Each point is reached from the start by the listed moves, each made once or not at all, plus a little noise. Say if it took an odd or an even number of moves. Then give how often each move was made.

Moves:
(1): [ 0.25  0.03 -0.03  0.17  0.14]
(2): [ 0.14  0.32  0.15  0.34 -0.10]
(3): [ 0.13 -0.10  0.37  0.16 -0.03]
Start: [0.05 0.01 0.06 0.19 0.07]
Points:
[0.57 0.26 0.56 0.86 0.09] -> odd (1, 1, 1)
[ 0.19 -0.09  0.43  0.33  0.04] -> odd (0, 0, 1)
[ 0.34  0.21  0.57  0.68 -0.04] -> even (0, 1, 1)

Moves:
(1): [ 0.12  0.18  0.10  0.03  0.15  0.14  0.12  0.14  0.17 -0.22  0.28]
(2): [-0.08  0.44 -0.03  0.01  0.27 -0.06  0.02 -0.21  0.21  0.18 -0.16]
(3): [-0.05 -0.10  0.28  0.01  0.21 -0.02 -0.11 -0.06 -0.36 -0.09  0.17]
(4): [ 0.09  0.13 -0.23  0.61  0.05 -0.39  0.17  0.07 -0.07  0.00  0.32]
(5): [-0.10  0.04 -0.25 -0.15  0.25  0.07  0.01  0.17 -0.25 -0.02  0.16]
(6): [-0.30  0.05  0.11  0.31 -0.03  0.29 -0.14  0.13  0.11 -0.06 -0.04]
(7): [-0.12  0.12  0.01  0.17 -0.06  0.53  0.49 -0.40 -0.35  0.39  0.13]
(8): [-0.54  0.32  0.18 -0.48 -0.29  0.02  0.50  0.48  0.10  0.13  0.07]
(9): [ 0.07 -0.29  0.00  0.31  0.18 -0.11  0.42  0.02  0.38  0.05 -0.24]
(10): [ 0.06 -0.05  0.01 -0.01  0.07  0.01 -0.12  0.06  0.19  0.54  0.10]
(11): [-0.34 -0.20 -0.02  0.08 -0.19  0.10 -0.14 -0.28  0.29 -0.14  0.35]
Start: [ 0.30  0.10 -0.02  0.20 -0.22 -0.21  0.01  0.21  0.07  0.14 -0.12]
Points:
[ 0.51 -0.17  0.39  0.50  0.40 -0.21  0.38  0.32  0.41  0.41  0.18] -> even (1, 0, 1, 0, 0, 0, 0, 0, 1, 1, 0)
[ 0.00  0.23  0.00  1.50  0.51  0.26  0.95  0.29 -0.28  0.20  0.68] -> odd (1, 0, 1, 1, 1, 1, 1, 0, 1, 0, 0)
[-0.16  0.62 -0.08  1.24  0.13 -0.14 -0.09  0.12  0.92  0.44  0.75] -> even (1, 1, 0, 1, 0, 1, 0, 0, 0, 1, 1)
